Each row is a point. The last column is the point's height on a tilted bowl or saddle (a function of degree 2), plus a little noise. Along how many of its main directions does it bend up, bend down or stay straight?
(in the rows, 128 means zero)

Points (17 x 4):
[[119 159 117 162]
 [127  80 128 140]
 [155 103 168 123]
 [118  29  81  45]
 [171 127 132 137]
 [121 135 134 170]
 [111 213  73  72]
 [ 85 139 117 157]
 [110 184 156 130]
 [121  79 123 141]
 [148 114  42  92]
 [ 74 127 179 123]
 [116 194 167 113]
 [133 101  70 129]
 [ 87 152 120 152]
 [112   7 139   7]
 [ 57 153 126 122]]
Directions: 0 up, 3 down, 0 straight

Points (26 x 5):
[[110 116 106 152  94]
 [128 186 162 168  86]
 [118 116 110  36 102]
 [106 195 145 148  84]
 [153 113 124 219  82]
 [118 138 163  67 153]
 [ 92  62 181  96 107]
 [136  93 149  68 129]
 [210  97  82 204  58]
 [ 96 146 160 145 105]
 [108  38 132 102  63]
 [143 200  87 122  73]
 [160 125 210  98 190]
 [245 147 164 103 139]
 [ 64 110  35 150  92]
 [ 95  70 131 169  84]
 [112 116  83 145  91]
 [ 91  82 154 111 100]
 [ 59  59 192 169  69]
 [150 117 109 109 100]
 [118 107 146  78 124]
 [124  73 101 120  78]
 [115  84  93 137  83]
 [ 41  77  66 123  58]
 [ 67  89 118 143  82]
 [151 175  94  81  95]]
Directions: 1 up, 3 down, 0 straight

Points (23 x 5):
[[196  66 115  99 175]
 [107 162 176 147 160]
 [ 79 126  89 151 118]
 [154 161  82 118  74]
 [180 101 151  98 148]
 [122 175 117 128 103]
 [121 149 181 119 150]
 [146 153   7 110   7]
 [100 126  76 166  90]
 [212  60  81 172 122]
 [128 159 101  90  93]
 [152 136  84 193  51]
 [ 77 104 167 171 165]
 [ 98 193 134 107 123]
 [207 137 123 145 101]
 [ 96 133 162 159 160]
 [133 135  88  74  98]
 [ 72 133  90 148 122]
 [190 127 148 111 134]
 [120 149 123  89 119]
 [133 100 170 110 142]
 [168 182 150 110  96]
 [162 141  86  75 102]]
Directions: 1 up, 3 down, 0 straight

Points (22 x 5):
[[123 160 156 140 152]
 [157 128  94 189 125]
 [130 165 156 121 154]
 [ 76  74 184  79  68]
 [129 108 184 129 128]
 [165 176 102 125 161]
 [119 101 116  83 122]
 [147 159 142  59 147]
 [ 16 192 109  88 140]
 [141 117 126  92 144]
 [202 152 104 106 142]
 [162 195  89 175 169]
 [155 107 116  94 140]
 [102 172 124  79 149]
 [169 193 147 132 162]
 [186 187 182  74 148]
 [153  95  61 175  86]
 [115  84  70 106  90]
 [119 175  62 126 171]
 [175 142 219 138 136]
 [ 81 128 130 225 106]
 [128  17  65 154   7]]
Directions: 1 up, 3 down, 0 straight

Points (48 x 7):
[[161 178 146  38 115 106 132]
 [170 197 126 124  90 208  78]
 [109 128 143 152 130  64 131]
 [136 119 191  78 179 140 171]
 [147 158  62  98 122 173 116]
 [174 122  86 124  59 207  78]
 [182 105 117 166  84  83 129]
 [114 183 129 107 118 174 115]
 [131 114  94   7 224 135 249]
 [188 134 128 148 113 128 126]
 [ 85 172 116 169 176  63 149]
 [102 131 134  89  94  60 123]
 [145 151  52  51 177  95 201]
 [140 184 200 188  77 130 143]
 [161  59 148 113 164 158 178]
 [165 135 205 179  95 190 147]
 [107 177  85 115  36 195  91]
 [ 45  81  94  54 145 120 238]
 [154 131 189 100 164 164 157]
 [103 167 187  50 179 119 147]
 [ 89 202  99  96 173 209 127]
 [ 79 143 180 118 199  24 115]
 [151 124  65 111 107  56 139]
 [217 208 122 112  99 131 121]
 [ 78  87 169 161  53 170 189]
 [ 66  84  94 213 106 154 158]
 [ 74  73 111 168  74  59 162]
 [167 183 144 163 166 145 131]
 [126 150 126  94  93 113 126]
 [ 79 110 123 151  56  58 134]
 [192 119 186 148 122 193 139]
 [102 137  93 107 143 130 154]
 [ 73 127 135 141  65 103 143]
 [110  68 123 158  84 139 163]
 [ 92 118 122 145  75  98 138]
 [101 106  87  85 168 120 191]
 [105 111 158  82 153 134 167]
 [129  71  58 166 146 156 143]
 [126 149  99 175 183  92 154]
 [ 83 134 149  92  81 122 146]
 [159 133 142  85 133 151 146]
 [110 153 117 103 150 198 127]
 [129 178 133 155 165 163 122]
 [ 94  92 192 126 141 135 175]
 [ 61 155 166  90 202 153 168]
 [162 111  89 120 170 164 142]
 [104 151 197  80  86  63 108]
 [183 183 206 152  93 132 151]]
Directions: 3 up, 1 down, 2 straight

Points (38 x 7):
[[ 86 163 116 132  81 173  88]
 [129 183 138 122 171  90 103]
 [124 112 185 116 151 108 122]
 [152 129  52  96 108 104  94]
 [120 125 125 133 152 136 118]
 [131 112 144 100  88 130 128]
 [162 124  97 153 168 103 107]
 [172 135  90 106 125 159 119]
 [ 39 131 155 149  82 121  72]
 [119 124 120 112 176 110 106]
 [118 153 139 105 148  48  97]
 [100  99  87 178 114 156  82]
 [114  75  74 141 164  84  67]
 [160  70 128 125 182 141  98]
 [ 50  56  98  46  84 120  43]
 [194 214 125 156 158  66  90]
 [159  96 116  99 145  82 111]
 [128 113  96 126  97 152 115]
 [182 122 102 102 164 183 109]
 [160  66  72 187 159 150  68]
 [144  25 100 148 141  82  57]
 [154 112 148 249 129 158  65]
 [115 101 132 217 165 135  77]
 [ 78 223 232 145 162 168  42]
 [116 143 163  72 168  89 103]
 [121  68  89 114 122 194  87]
 [108 145 139 106 139 129 120]
 [ 77  66 121  79 101 132  85]
 [ 68 143 134  90  22 107  77]
 [140 160 127 114  95 115 127]
 [118  74 132 104 166  47  70]
 [ 93  93 176 139  82 219  77]
 [158  48  66 159 110 188  62]
 [ 87 122 132 145 143 139 103]
 [137 138 124 170 224 130  83]
 [180  93 134 188 126 195  91]
 [105 179 114  79 112  86  95]
 [156 120  86  88 101 154 114]]
Directions: 0 up, 6 down, 0 straight

Points (62 x 9):
[[ 82 152 179  99 159 122 163 145  85]
 [ 93 167  68 140 129 176 114 130 100]
 [175 192  77 138 154 166 106 126  93]
 [ 97  93 107 142 141 151 127 158 109]
 [ 96 163 140 147 117 143 200 147 117]
 [151  92 155  92 155 154 147 136  94]
 [145 129 103 139 178 103 129 200  94]
 [162 184  94  97 167 166 119 106  91]
 [ 89 181 100 127 104 126 122 136 120]
 [ 71 133 100 189 114 143  84 124  83]
 [137  93 148 132 144 105 170 167  98]
 [172 152 131 139 115  98 105 165 119]
 [ 66  53  84   7  58 117 150 196  24]
 [161 149 128 206 133 104 111 111  93]
 [174  96  96  72 142 117 115  92  79]
 [158 166 105 132 164 116 118 184 111]
 [133 123 107 158 132 137 129 139 119]
 [144 116 132 157  95 186 155 195 120]
 [108 114 111 127  74  68 146 181 106]
 [101 121  94 130 151 142 154 119  99]
 [133 131 114 155 216  89 133 166  64]
 [138 119  95 184 174 131 146 134  83]
 [154  88  84 114 121 164 146 202 117]
 [101 107 165 139 107 129 152 115 104]
 [148 198 140 132 150  84 181 122 126]
 [ 94  99 117 133  91  71  75 101  71]
 [ 97 163 120 126 129  88 134 186 118]
 [110 144 184 170 160 106 176 134  96]
 [173 154 169 155 101 100 154  64 111]
 [154 128 137 139 142 178 161 125 108]
 [122 111  87 163  97  54  36 173  55]
 [115 168 137 196 139 148  70 195  94]
 [136  40 106 124 147  84 117 166  65]
 [129 143 101  92 222 104  66 119  45]
 [141 126  98 161 128  65 112 157 100]
 [ 88 104 142 122  69 147 116 147 114]
 [170 126 105 119 153 126 117 167 112]
 [117 168 109 123  93  86 128 106 118]
 [152 123  91 166 135 142 154  62  71]
 [126 138 158 127 125 155 121 124 120]
 [110 169 114 163 102 169  98  88  96]
 [115  81 137 145 119  83 153 148  94]
 [158 184 182 165 116 100 113 165 115]
 [213 126 159 144  93 159  80 113  85]
 [ 70 120 169  90 128 155 115 109  81]
 [144 130  88 118 155 119 103 108  98]
 [ 35  51 172  63 133 120 128 135  17]
 [167  78  89 170 149 106 108 156  76]
 [ 50  89 114 120 157 102 126 222  66]
 [ 99  63  31 152 127 163 156 145  64]
 [130 176 152 184  68 112 120  88 115]
 [ 53 128 149  67 153 122 131  99  53]
 [131 169 172 116 144  82  92  98  96]
 [152 187  46 115 151 144 162  88  72]
 [142 173 130 141 136  90 129  99 119]
 [115 127 140 138 130  99 105 153 114]
 [ 79 182 161  86 218 154 162 144  44]
 [ 90 123 134 151 156 144 143 173 106]
 [ 72 119 140 175 106 117  94  96  79]
 [187 143 141  99  72 153 152 133 117]
 [112 127  87 111 177 144 103 103  82]
 [139 132 125 130 144 113 170 172 119]]
Directions: 0 up, 7 down, 1 straight

Points (76 x 9):
[[145 133 127 135 138 104  88 102 111]
 [127 129  97 119  65 152 135 204 144]
 [111 162 128 156 130 124 139  82 121]
 [ 72 139 157 159  72 146  81 114 116]
 [129  77 135 140 162 121 114  97 101]
 [178 120 149 176 114   7 119  68   7]
 [ 73 124 135  66 134 120 127 135 107]
 [104 189  99 202  65  91 189  94  99]
 [147  94 111  98 132 132 179 102 140]
 [144 152 179 176 120 132 149 158  82]
 [145 141 183 161  84  97 178 117  72]
 [147 154 195 137 149 101  75 103  49]
 [195 237 108 104 120  61 164 148 109]
 [169 145 128 104 167 181 117 154 130]
 [195 120 169 106 101 176 156  66 111]
 [111  72   7  78  74 120  80 145 129]
 [149  74  71 129 105 176 163  98 170]
 [ 90 177 112 118 178  62 111 117  94]
 [106  84 124  88 105  85 211  75 100]
 [122 109 172 150  90  66  97 115  68]
 [ 87  47  88 115 109 131  86  12 109]
 [117 140 198  76  90 143  95 108  85]
 [141 115 170 145 130 171 212 149  85]
 [ 85 131 177  57 131  81 152 131  62]
 [191 179  95  94 202 141  66 139 135]
 [137 130 144 106 122 171 209 152 116]
 [107 119 132 188 161  73 150 117  91]
 [ 83 165 164 111 231 125 137 183  74]
 [142 149  60 129 112 189 165 156 166]
 [122 112 120 108  71 121  50 150 123]
 [ 96 137 122 128 139 178  92 134 131]
 [101 132  89 104 102 118  57 146 132]
 [204 130  98 156 121 146 113 139 135]
 [ 44  59 144  83 152 118  85  88  68]
 [ 95 146 139 135 161  89 130 110 100]
 [ 86 116 236 187  89 140 110 147  26]
 [ 43 101 105 192 184  76 116 179  91]
 [128 234 172 100 104 143 108 177 119]
 [157 180 180 171  63 134 129 160  95]
 [112 103 114 131 133 171 119 120 139]
 [229 140 149 100 103 125 149 129 111]
 [101  75  52 124 127  48 123 169  86]
 [ 85 149 173  92 176 146  81 110  73]
 [138 167 163 100  81 120 140 101 117]
 [167 152 118 149 167 196 104 126 130]
 [ 87 124  53 169 139  67  89 128 105]
 [218 151 184 120 188 157 110 129  63]
 [113 166 112  81 103 128 162 188 132]
 [103 176 123 137 134  35 123  90  73]
 [102  79 144 225 113 158 111 120  87]
 [171 101 146 112 143 140 130 125 111]
 [207  91  77 120  90 137 179  84 157]
 [ 89 128 160 119  97 100 148 159 103]
 [140 199  86  98  92 113 133 144 155]
 [124 105  59  49 121 113 141 196 117]
 [149  72 121 142 170 123 152 145 107]
 [149 203 133 138 120 149 117 172 138]
 [143 133 134 180 121 180  98 109 116]
 [122 176 168 156 117  92 167 138  90]
 [112 214 115  79  83  58  93 104 102]
 [ 82 146 111 157 102  93 155  79 115]
 [138 106  86 149 128  97  93 143 121]
 [142 118 146 152  43 127 182 138 117]
 [133 125 124 139 150  90 177 153 108]
 [105 132 142 148 107 143 114 122 126]
 [125 110 148 131 197 147 120 118  97]
 [134 155 112 109  78 123 114 101 150]
 [150 103  78 127 166 161 199  85 156]
 [116 110 121 145  72  55 119  67  90]
 [158 119 104 137  33 157 166 127 159]
 [106 151 130 130 140 129 143  83 123]
 [121 104 114  29 119 130  99 124 121]
 [100  86 126 108 157 139 133 204  95]
 [127 140  84 142 181  99 119 146 127]
 [162 161 106 166 133 191 168 125 142]
 [ 56 163  86 143 129 153 116 109 138]]
Directions: 0 up, 5 down, 3 straight

Points (78 x 9):
[[113 143 142 176 123 140  46  87  99]
 [121 140  62 106 124 130 124 184 188]
 [165 165 121 133  57  56 127 167 118]
 [105  88 216 156 208  59  72  64 219]
 [187 125 107 160 166 117 114 196 216]
 [ 92  32 184 182  48 183 179 130 189]
 [170  48  98 206 133 133 116  96 111]
 [ 86  24 167 132 110 204  36 153 236]
 [110 102  99 152 196 140 124 129 157]
 [113 121 152 152  60 162 137 139 121]
 [160  85 120 127 115 123  88 214 230]
 [121 111 131 217 185 139  42 161 140]
 [149 150  33 122 122 147 111  97 134]
 [117 165 105 154  96 109  84 209 181]
 [123  32 135 193  82 211 176 113 161]
 [163  49 148 139  48  87 127  89 177]
 [108 213 184  82 116 155  74 158 134]
 [150 153 179  91 148 155 112  85 110]
 [118  98 145  84 120 170 175 136 138]
 [191 126 112 119 113 179 120 134 164]
 [139 194 124 131  59 115 111 104  97]
 [ 99 110 172 112 153 105 180 169 159]
 [140 114  31 171  74  91  87 164 134]
 [144  53 161 197  79 132 236  69 166]
 [ 72 167 112 130 125  65 178  90  87]
 [141 172 181  97 132 235 153  63  83]
 [ 48 138 169 119 137 111 150 124 123]
 [ 99 168 162 129 125 142 122  88 100]
 [125 190 152 101 236  99 118 124 183]
 [ 47 106 127  94  81 115 134 157 124]
 [ 45  79  86  52 187  97  89 182 203]
 [136 162  76  89 138 140 157 135 149]
 [176 136 138  97 157 121 108  66 133]
 [105 125 116 136 157  61 136 188 172]
 [109 142 143 199  64 124 155  71  63]
 [ 46  80 189 139 129 138 153 166 191]
 [129 107  62 167 167  93  98 120 106]
 [ 98 124 134 203 136  49 123 192 151]
 [209  41 221  55  90 144 183 171 186]
 [100 116 144 159  87  41 122  26 104]
 [ 77 168 112  56 133  51 154 104  92]
 [ 80 114  86 188 152  41 120 139  95]
 [222 110 151 155  58 151 160  76 148]
 [161  99 112  83 114 174 110 200 230]
 [160 145  95 132  78 129 121 133 131]
 [123  91 186 122 142 154 173  96 150]
 [ 80 114 170 150 177 103 152  57 154]
 [131  59 127  71 157 115 167 103 182]
 [184  69 162 116 154 147  65 126 188]
 [184  87 139  52 174 130 113 122 181]
 [ 51 125 158  55  48  87  68 139 143]
 [126 156 127 102 132 153 100 116 119]
 [118 142  85 136 209 155  92  94 131]
 [152 120 176 129 195  69 140 145 180]
 [115 195 175 135 189 108 186 163 154]
 [162  23 136 142 161 116 101  86 184]
 [ 76  96 214 187  98 121 134 128 159]
 [ 46 113 166 106 147 128 171  58 128]
 [ 76 184 229 166 148 151 124 107 152]
 [162 185 121 106 190 136 132  81 137]
 [120  69  92 128 111 106 171 128 151]
 [ 99 125 138  88 144  92  54 111 129]
 [104  76 182  82 124 105 148 129 147]
 [105 134 147 140 155 159 157 184 181]
 [ 67 103 136 115 152 123 106 193 196]
 [121  88  71 121 198 118 204 112 221]
 [ 91 146 144  95  90  82 225  41  79]
 [119 111  95 101 127  40 139  93 123]
 [ 95  50 125  82 108  46   9  73 140]
 [106 205 150  29  31 198  93 117 124]
 [149 102 140 102 111  55 144 112 130]
 [144 117 148  54 139 162 129 127 129]
 [ 91 110 222 169  32 198 102 125 184]
 [162 126 153  88 163 137 125 118 138]
 [138 133 105 165  70 143  65 108 110]
 [131 154 177 109 107  45  64 149 125]
 [110  81  15 147  68 124 201 125 140]
 [113 132 114 134 137 105 172 121 119]]
Directions: 4 up, 1 down, 3 straight

Points (65 x 9):
[[179  73 114 159 153  78 104 143  88]
 [147  81  97 161 184 145 104 101  71]
 [147  63 116  85 159  63 176 138 161]
 [ 55 207  20  59 117 175 113 107  23]
 [112  81 118  98 205  65 175 127 141]
 [101 131 194  36  73 167 122 158 120]
 [187 100 201 191 117  96 120 138  75]
 [122 159 186  98 213 109 175 135 128]
 [ 75 147  78 170 139 128 190  69 101]
 [109 176 148 198 104 179 207 139 145]
 [171 169 120  62 180  63 130 126 170]
 [194 128 118 205 117 114  96 153 129]
 [205 133  19 171 144 108  50 122 110]
 [176 162 121 124 131 193 104 145 129]
 [121 170 111 155 131 111 183  69 131]
 [ 96 141 121 149 126  86 183 151 117]
 [125  82 118 152 125 101 114 137  69]
 [ 53 105 143 197 105  81 104  35  66]
 [ 46 150 127 181  61 107 121 132  98]
 [ 99  73 136 104 103 122 121 127  75]
 [124 142 178 119 150 136 149 137 108]
 [ 96 208 160 181 140 154  85 127 127]
 [110 107 105 156 113 117 133 135  86]
 [105 146 169  73  99 157 113  88  95]
 [182 171  68 139 162 137 157  97 150]
 [155 123  85 161 139  95  91  70 108]
 [120 203 120 168  82 134  89 131 129]
 [ 71  54 123  79 185 121 105 109  70]
 [163 113 177  73 168 170 180 202 165]
 [157  42 103 134 103 249 150 159  89]
 [159 134 153 130 108  94 129  44 118]
 [143  90 119 139 114 150 142 118  84]
 [ 70 197 244 126  24 172 141 178  79]
 [110  69 133 120 155  86 124 148  82]
 [ 98 147 134  83 129  63 124 105 117]
 [ 97  77 121 117  79  20 123 132  93]
 [ 64 116  95  60 168  96 150 182  84]
 [ 78 177  82 125 154 115 120  62 108]
 [118 140 135  96 176 180 151 163  88]
 [ 64 129 196 171 216 162 176 105 100]
 [154 146 105 162 164 124 143 162 132]
 [122  48  83 126 117 117 195 133  91]
 [111 135 116  88  90 147 114 122  81]
 [115 233  59 152 154 146  79 149 132]
 [ 89 122 102  89 200 129 165 132  66]
 [114  59 121 163  37 137  95 126  25]
 [122 111 213 174 189 135 124 131 100]
 [114 180 159  93 104 149 207  96  84]
 [136  31 185 116 137  59  76  68  61]
 [ 57 209  53 171  94 151 114 135 152]
 [ 83 113 115 143 150 145 101  74  74]
 [125 139 160  83 200  99  85 146  90]
 [163 168 151 126  81  85 167 130 124]
 [ 60 149 178  86 162 177 106 133  91]
 [144  69 152  45 199  61 119  68 207]
 [110  80 209  93 143  66 195 123 151]
 [ 87 124  51 125  67 138 189 128  88]
 [172 123  67 152 233 101 161 113 148]
 [135 146  78  98 232 126  43 121  45]
 [205 109 145  91 134 173 101 124 124]
 [102 132  78  62 214 138  92 151  22]
 [126 114  91 172  99  80  96  18 100]
 [103 158 179 167 101  95 136 103  79]
 [132  55 116  91 163  92 177 169 135]
 [119 174 157 170 146 126 133  73 128]]
Directions: 4 up, 3 down, 1 straight

Points (68 x 9):
[[150 197 172 120 130  98 165 152 100]
 [ 82 144 176 160  98  81  88 111 119]
 [115 124 126 175 122 127 109 130 106]
 [132  73  60 122 101  93 148  93 111]
 [172 120 137 129 133  89  87 118 110]
 [ 66 109 172 103 101 138 107 137 121]
 [ 94 114  99 126 166 133 109 121  98]
 [101 102 134 155 122  98 139 102 120]
 [ 84 148 158 137  86 135  27 119 113]
 [127  90 132 157  75 130 124 122 106]
 [163 150 102 141 143 144 126 128 106]
 [126 156  97  93 159 149 152 159  73]
 [106 157 167 175  72  90 152 159  80]
 [140  52 132 121  90 172 167 151  68]
 [145 155 154 138 103 126  46 108 110]
 [124 113 186 115  55 110 106 137  98]
 [107  92 131  85  71 167 129 163  72]
 [153 123 178 141 120  87 125 157 109]
 [136  89 205 168 175 122 151  74  89]
 [109 112 151 131 112  66 148 108 119]
 [122 115 128 200 205 162 161 108  66]
 [205 141 102 125 170 104 119 181 116]
 [ 96 169 124 128 157 176 146  90 107]
 [117 113  81 121  91 166  39 115  77]
 [181  58 153 137 156 122  82 101  73]
 [136  81 130 109 119 217 134  99  97]
 [135 175  99 117  71 139 135  80 111]
 [ 72  82 127 145 111 117 134  68 142]
 [185 122 131 130 125 152  78 118  90]
 [122 168  74 123 171  90 132 132  93]
 [124  59 104  94 165 113 128  74 107]
 [151 115 139 123  96  82 190  70 114]
 [100  60  72 147 130 138 139 127  92]
 [110 152 160 141 117 142 138 130 111]
 [148  63 191 149 149 185 148  93  73]
 [ 47  72 106  94  65  96 144 168  65]
 [109  79 175 148 139 123  66  74 120]
 [110 129 120 122 127 243 116 174  15]
 [124 142 170 130 151 137 106  73 143]
 [141 152 131 135 144  94 189 103 111]
 [135  78 134 123  46 118 169 155  75]
 [178  64 146 150  66 152 112 111  79]
 [196 130  82 139 116 135 105 159  91]
 [150 170 129  76 120 103 147 147  93]
 [128 125 117 123 159  94 111 117 115]
 [142 154 139 129  12 100 155 144  56]
 [ 98 124 142 148 139 173 114 106 114]
 [188 154  96 106 101  47 119 172  96]
 [188 123 249 198 137 126 164  96  50]
 [ 91 149 123  91 100 138  92 143 104]
 [ 83 175  77  77  84 123 131 125  81]
 [108  76 146 129 126 181 114  72 138]
 [166 114 157 134  86  97 149 139 103]
 [161 143 125  88  90 176 124 135  78]
 [118 168 175 120 189 163 122  93 114]
 [147 141 126  97 116 144 104 148  94]
 [198 126  54 133 130 172  43 207   7]
 [148  75 143 177 146 168 208  71  85]
 [159  96 130 150 167 107 116 151 105]
 [113 134 169 147 123  94 103  81 138]
 [113 124  82 135 144 112 129  78 118]
 [106 141 143 170  66 133 136  73 128]
 [163 165 144 139  82  99 105 105 112]
 [157 166  87  70 144  53 109 181  78]
 [160 134 166 108 170 128 159 129 102]
 [132 134 124 172 129 108 129 175 110]
 [170 192 167 180 158 104 150  56 103]
 [121 169 164 113 120 131 144  79 138]]
Directions: 1 up, 6 down, 1 straight
